Each row of a before or after table is a point. The points were changed in one or more steps. Then noise was added and the rows were shuffled. The steps act on how far a point lies along the listed directions, d1 being the first. Write out the steps. A step turns or swaps two directions, mirrors them in a line or flattens them onto one, adds a multiple of one to another, or multiplies one. Angles are multiples of 10 degrees, from the lower direction toward the higher: turns from -170 to 170, lines from 10 to 170 but not 90. Use the fewest steps. Two steps may share a direction if one is a turn and the other turns, adds or multiplies; they go together, in the order done. Otherwise the lowest direction goes first.

Directions:
(1): [-0.18  0.33]
(2): [0.33 0.18]
Before:
[[-0.07 -0.14]
 [-0.47  0.30]
 [-0.09 -0.71]
 [ 0.25  0.02]
 [ 0.21  0.02]
 [-0.04 -0.02]
 [ 0.22 -0.01]
 [ 0.26  0.21]]
After, 8 rows:
[[ 0.53  0.52]
 [-0.14  0.14]
 [-0.20  0.13]
 [-0.15  0.18]
 [-0.34  0.02]
 [ 0.04  0.01]
 [ 0.18 -0.55]
 [ 0.14  0.05]]
Steps: turn d1 and d2 by -140 degrees

Directions:
(1): [-0.54 -0.22 -0.14  0.15 -0.05 -0.19]
(2): [ 0.11 -0.38 -0.02  0.32 -0.01  0.41]
Before, 12 rows:
[[-0.50 -0.03 -0.17  0.08 -0.24 -0.32]
 [ 0.26 -0.45 -0.06  0.34  0.04  0.41]
 [-0.18 -0.33 -0.03  0.25 -0.04  0.26]
 [ 0.03  0.75  0.08 -0.67  0.16 -0.71]
 [-0.17  0.23 -0.03 -0.26 -0.14 -0.33]
 [-0.13 -0.52 -0.13  0.30 -0.26  0.14]
 [ 0.10 -0.12  0.11  0.24 -0.14  0.12]
 [-0.23  0.35  0.14 -0.24 -0.20 -0.33]
 [-0.46 -0.48 -0.11  0.09  0.00 -0.16]
 [-0.21  0.04 -0.03 -0.14 -0.04 -0.31]
 [-0.18 -0.18  0.00  0.15  0.13  0.09]
 [ 0.07 -0.28 -0.04  0.13  0.01  0.30]]
After (12 x 6):
[[ 0.44  0.18  0.27 -0.07 -0.17  0.29]
 [-0.20 -0.04  0.07  0.17 -0.16 -0.16]
 [ 0.43  0.10  0.10 -0.12 -0.11  0.23]
 [ 0.99  0.53  0.25 -0.42  0.23  0.16]
 [ 0.30 -0.24 -0.03  0.30 -0.18  0.40]
 [ 0.33 -0.08  0.07  0.01  0.00  0.18]
 [-0.36 -0.28 -0.08  0.20 -0.04  0.08]
 [-0.17 -0.18  0.00  0.17  0.13  0.07]
 [-0.31 -0.49 -0.17  0.25 -0.27 -0.02]
 [-0.35 -0.16 -0.10  0.01 -0.01 -0.11]
 [ 0.03 -0.63 -0.01  0.23  0.01  0.26]
 [-0.55 -0.25 -0.23  0.14  0.00 -0.33]]
Steps: swap d1 and d2

Directions:
(1): [-0.12  0.11 -0.27 -0.09 -0.11 -0.11 -0.05  0.52 -0.48]
(2): [ 0.12 -0.32  0.07 -0.68 -0.05  0.10 -0.03 -0.10 -0.13]
(3): [ 0.02 -0.21 -0.12  0.18  0.50  0.04 -0.35 -0.23 -0.35]
(4): [ 0.02  0.35  0.49 -0.10  0.13 -0.33  0.13 -0.15 -0.31]
(5): [-0.09 -0.49  0.15  0.13 -0.12 -0.55 -0.06  0.11  0.08]
(6): [ 0.16 -0.24  0.23  0.10  0.35  0.22  0.42  0.37 -0.01]
Before:
[[ 0.19 -0.19 -0.14 -0.62  0.08  0.15  0.03 -0.28  0.21]
 [ 0.16 -0.54  0.46 -0.30 -0.02 -0.07  0.27 -0.16  0.29]
 [-0.24 -0.26 -0.10 -0.34  0.20  0.19 -0.13 -0.02 -0.13]
 [-0.19 -0.23 -0.23 -0.20 -0.03 -0.23 -0.48 -0.02 -0.38]
 [ 0.13 -0.51 -0.34 -0.44 -0.13  0.16 -0.23 -0.13  0.27]
 [-0.09  0.52 -0.10  0.24 -0.33 -0.16 -0.12 -0.10  0.10]
 [-0.25  0.47 -0.31  0.40 -0.05 -0.17  0.00  0.32 -0.22]
 [ 0.01 -0.46  0.07 -0.02 -0.11 -0.10  0.16  0.06  0.31]
 [-0.03  0.43  0.00  0.36  0.03 -0.36  0.03 -0.30  0.11]
 [-0.19  0.56 -0.28  0.46 -0.14  0.09  0.00  0.02  0.01]
 [-0.42  0.61 -0.46  0.05 -0.39 -0.04 -0.41  0.11 -0.09]
 [-0.07  0.00  0.08 -0.36 -0.40 -0.03  0.38  0.29  0.20]
 [-0.07  0.33 -0.31  0.22 -0.28  0.07 -0.40 -0.21  0.16]]
After:
[[ 0.07  0.07  0.07  0.27  0.46  0.37  0.36  0.24 -0.18]
 [-0.12  0.14 -0.57  0.06 -0.43  0.06 -0.27 -0.11  0.38]
 [-0.21  0.27 -0.04  0.71  0.66  0.30 -0.09  0.19 -0.11]
 [-0.20  0.01 -0.37 -0.16 -0.07 -0.16 -0.26  0.25 -0.47]
 [ 0.07  0.21  0.09  0.41  0.26  0.04  0.24  0.36 -0.20]
 [ 0.05 -0.17  0.11  0.26  0.69  0.19  0.21  0.06 -0.22]
 [-0.14 -0.26 -0.31 -0.13 -0.32 -0.11 -0.06  0.20  0.09]
 [ 0.12  0.07  0.21  0.24  0.25 -0.16  0.55  0.27  0.07]
 [-0.38  0.09 -0.09 -0.09 -0.04  0.06 -0.20 -0.34  0.22]
 [-0.14 -0.07 -0.09 -0.38 -0.64 -0.36 -0.09  0.11  0.02]
 [-0.13  0.50 -0.44 -0.20 -0.31 -0.18 -0.13 -0.15  0.19]
 [-0.14 -0.12  0.02  0.48  0.07 -0.18 -0.31 -0.35  0.27]
 [ 0.08  0.27 -0.03  0.54  0.14  0.33  0.11  0.23  0.12]]
Steps: turn d1 and d3 by 100 degrees; turn d2 and d6 by -90 degrees; turn d4 and d5 by 20 degrees

Directions:
(1): [-0.70  0.09  0.01 -0.14  0.30 -0.07  0.23 -0.15 -0.11 -0.49 -0.07 -0.14
 -0.14  0.02]
(2): [ 0.12 -0.67 -0.08  0.13 -0.19 -0.29 -0.03  0.00 -0.14 -0.37 -0.40  0.21
 -0.10  0.08]
(3): [ 0.25  0.27  0.24 -0.47 -0.04  0.12 -0.07  0.19 -0.05 -0.22 -0.16  0.33
 -0.53 -0.23]
(4): [-0.08  0.23 -0.42 -0.20 -0.48 -0.39 -0.11 -0.30  0.02  0.18 -0.04 -0.23
 -0.34  0.14]
(5): [ 0.33  0.37 -0.03 -0.02  0.14 -0.33  0.04  0.10 -0.62 -0.20  0.01 -0.03
  0.30  0.28]
Before, 12 rows:
[[-0.21 -0.14 -0.10 -0.15 -0.03 -0.36  0.10 -0.12 -0.45 -0.56 -0.36 -0.01
  -0.06  0.19]
 [ 0.11 -0.10  0.43 -0.03  0.30  0.47 -0.15  0.16  0.25  0.09  0.07  0.36
  -0.07 -0.34]
 [ 0.76  0.04  0.29 -0.10  0.08  0.49 -0.18  0.28  0.14  0.15 -0.05  0.55
   0.09 -0.19]
 [ 0.20  0.00 -0.09  0.03 -0.37 -0.34 -0.01 -0.15  0.07  0.24 -0.13 -0.18
  -0.02  0.07]
 [ 0.53  0.34  0.35 -0.40 -0.10  0.69 -0.16  0.37  0.60  0.34  0.28  0.36
  -0.38 -0.49]
 [-0.01 -0.01 -0.26  0.25 -0.25 -0.05 -0.19 -0.07  0.26  0.34  0.13  0.02
   0.17  0.09]
 [ 0.05 -0.32 -0.13  0.21 -0.08 -0.30  0.11 -0.14 -0.28 -0.41 -0.20  0.14
   0.27  0.34]
 [-0.06 -0.56 -0.14  0.03 -0.36  0.03 -0.10 -0.08  0.43  0.28  0.00 -0.17
   0.04 -0.04]
 [ 0.07 -0.06 -0.06  0.22 -0.19  0.12 -0.14 -0.07  0.23  0.49  0.08  0.03
   0.16  0.05]
 [ 0.09 -0.27 -0.21 -0.16 -0.08 -0.43  0.04 -0.11 -0.39 -0.39 -0.53 -0.02
  -0.20  0.13]
 [-0.12  0.21 -0.09 -0.21  0.20 -0.04  0.35  0.03 -0.57 -0.61 -0.32 -0.07
   0.33  0.09]
 [-0.08 -0.04 -0.09 -0.13  0.09 -0.43  0.08  0.07 -0.45 -0.72 -0.21 -0.01
  -0.06 -0.03]]
After, 12 rows:
[[ 0.48  0.04  0.38  0.03  0.31  0.29 -0.20  0.24 -0.05  0.13  0.17  0.33
   0.18 -0.13]
 [-0.29 -0.47 -0.10  0.10 -0.10 -0.14  0.15 -0.20 -0.01 -0.43 -0.23  0.12
   0.05  0.18]
 [ 0.07  0.09 -0.13  0.00 -0.25 -0.45  0.08 -0.20 -0.10  0.04 -0.13 -0.18
   0.07  0.21]
 [ 0.66  0.33  0.19 -0.03  0.33  0.10  0.06  0.25 -0.46 -0.21 -0.01  0.32
   0.47  0.16]
 [-0.37 -0.28  0.00 -0.25  0.01 -0.10  0.05  0.00  0.00 -0.66 -0.31  0.07
  -0.37 -0.25]
 [-0.55 -0.08 -0.03 -0.32  0.10  0.32  0.32 -0.07  0.03 -0.55 -0.36  0.00
  -0.13 -0.23]
 [-0.03  0.08 -0.26  0.28 -0.15 -0.15 -0.10 -0.11  0.11  0.28  0.14 -0.07
   0.32  0.23]
 [ 0.11  0.08 -0.13  0.28 -0.11 -0.09 -0.08 -0.04 -0.08  0.38  0.10 -0.07
   0.34  0.21]
 [ 0.41 -0.38 -0.15  0.08 -0.30 -0.15 -0.20 -0.03  0.12  0.33  0.05 -0.16
   0.33  0.13]
 [ 1.05  0.72  0.25 -0.24  0.05  0.25 -0.13  0.50 -0.19  0.23  0.36  0.24
   0.17 -0.05]
 [-0.10 -0.41 -0.08 -0.20 -0.09 -0.25  0.07 -0.19 -0.17 -0.37 -0.53  0.01
  -0.38  0.01]
 [-0.40 -0.37 -0.04 -0.22 -0.14 -0.07  0.01 -0.14  0.00 -0.46 -0.40  0.06
  -0.38 -0.09]]
Steps: turn d1 and d3 by 20 degrees; turn d1 and d5 by -70 degrees

Directions:
(1): [ 0.03 -0.51  0.14  0.42  0.09  0.02  0.11  0.23  0.30 -0.58 -0.29  0.14
  0.12  0.07  0.00 -0.09 -0.13 -0.39  0.27  0.31]
(2): [-0.27  0.37  0.37 -0.18 -0.34 -0.41 -0.16  0.68 -0.07 -0.14  0.20 -0.06
  0.04 -0.07 -0.19  0.20  0.11 -0.27  0.09  0.11]
(3): [-0.16 -0.26  0.29 -0.07 -0.26  0.17  0.02 -0.02  0.22  0.43 -0.07  0.38
 -0.33 -0.15 -0.55 -0.51  0.13 -0.16 -0.04 -0.12]
(4): [-0.14  0.19  0.23  0.18  0.49 -0.22 -0.09  0.06  0.09  0.22  0.08  0.37
 -0.57 -0.25  0.53  0.00 -0.18 -0.03 -0.02  0.26]
(5): [ 0.15 -0.13  0.46 -0.31  0.10 -0.01 -0.62 -0.33  0.20 -0.18  0.13  0.06
 -0.08  0.46 -0.11  0.23 -0.37 -0.05 -0.04 -0.19]
(6): [-0.20 -0.13 -0.42 -0.17  0.08 -0.55 -0.42  0.17  0.31  0.06 -0.51 -0.01
  0.13  0.00  0.19 -0.25  0.11  0.01 -0.14 -0.35]
Before, 10 rows:
[[ 0.09 -0.47  0.10 -0.26  0.03 -0.28 -0.48  0.01  0.61 -0.57 -0.28  0.09
   0.29  0.40 -0.05  0.09 -0.18 -0.21  0.22 -0.14]
 [-0.12 -0.11  0.93 -0.43 -0.07 -0.31 -0.58 -0.26  0.26  0.07  0.09  0.36
  -0.42  0.34 -0.08 -0.11 -0.41 -0.16 -0.09 -0.05]
 [-0.11  0.02 -0.13  0.28  0.15  0.04  0.53  0.20 -0.03 -0.09 -0.05 -0.06
  -0.03 -0.41  0.26  0.01 -0.08 -0.05  0.00  0.20]
 [-0.22 -0.18  0.68 -0.33  0.10 -0.43 -0.87 -0.18  0.63  0.27  0.03  0.48
  -0.46  0.12 -0.06 -0.09 -0.27 -0.21 -0.12 -0.33]
 [-0.22  0.09 -0.13  0.16  0.19 -0.53 -0.19  0.40 -0.08 -0.22 -0.25 -0.05
   0.23 -0.08  0.50  0.00  0.16 -0.02  0.09 -0.01]
 [ 0.07  0.05 -0.42  0.19  0.23 -0.14  0.06 -0.07 -0.30 -0.30 -0.03 -0.33
   0.16  0.18  0.48  0.08 -0.07  0.15  0.01 -0.15]
 [-0.01  0.46 -0.15 -0.01  0.22 -0.22  0.02  0.25 -0.12 -0.20  0.20 -0.10
   0.09 -0.20  0.51  0.27  0.05  0.12 -0.09  0.17]
 [-0.05 -0.31  0.26  0.17  0.43  0.00 -0.28 -0.22  0.37 -0.46 -0.01  0.40
  -0.25  0.06  0.30 -0.09 -0.37 -0.28  0.07  0.10]
 [ 0.19 -0.11 -0.38  0.31 -0.02  0.05  0.29  0.05 -0.11 -0.13 -0.24 -0.34
   0.18 -0.09  0.23 -0.17  0.17 -0.03  0.12  0.13]
 [-0.11  0.46 -0.39  0.04  0.27 -0.20 -0.04 -0.07  0.08  0.32 -0.30 -0.11
  -0.20 -0.03  0.63 -0.06  0.19  0.28  0.10  0.12]]
After, 10 rows:
[[-0.34 -0.13 -0.08  0.19 -0.56 -0.10  0.73  0.38 -0.10  0.27 -0.31  0.12
   0.06 -0.42 -0.22 -0.67  0.44 -0.14  0.03  0.22]
 [ 0.23  0.18  0.08 -0.16  0.19 -0.08 -0.42 -0.30 -0.09  0.09  0.08 -0.27
  -0.15  0.19  0.34  0.14 -0.16  0.12 -0.07 -0.11]
 [-0.19  0.25  0.33 -0.07  0.12 -0.40 -0.50  0.23  0.41 -0.10 -0.28  0.08
  -0.28  0.28  0.29  0.04 -0.04 -0.19  0.26  0.17]
 [-0.39  0.51 -0.16 -0.05 -0.06 -0.15  0.22  0.23 -0.18  0.40  0.28  0.23
  -0.31 -0.57  0.12 -0.26  0.26  0.01 -0.14 -0.04]
 [-0.06  0.32  0.24 -0.15 -0.02 -0.28 -0.26  0.38  0.06 -0.44  0.21 -0.07
   0.13  0.01  0.14  0.29 -0.04 -0.13  0.00  0.11]
 [-0.07  0.21 -0.04  0.08  0.31 -0.39 -0.19  0.13 -0.22 -0.27  0.14 -0.19
  -0.09  0.15  0.57  0.19 -0.19  0.00  0.01 -0.07]
 [-0.10  0.27 -0.81 -0.21 -0.07 -0.23  0.34  0.11 -0.01  0.32 -0.16 -0.14
   0.24 -0.38  0.25 -0.15  0.48  0.36 -0.03 -0.20]
 [-0.20  0.22  0.08 -0.24 -0.07 -0.54 -0.52  0.28 -0.11 -0.05 -0.03 -0.12
   0.26  0.11  0.17  0.08  0.15  0.06  0.01 -0.28]
 [-0.06  0.24  0.40 -0.35  0.05 -0.03 -0.18 -0.07  0.04  0.02  0.28 -0.06
  -0.18 -0.02 -0.01  0.27 -0.32  0.01 -0.16 -0.16]
 [-0.44 -0.24 -0.26  0.26 -0.44 -0.21  0.45  0.51  0.28  0.37 -0.37  0.24
   0.04 -0.64 -0.27 -0.65  0.56 -0.26  0.05 -0.05]]
Steps: turn d1 and d5 by -170 degrees; turn d3 and d4 by -30 degrees; turn d2 and d4 by -60 degrees
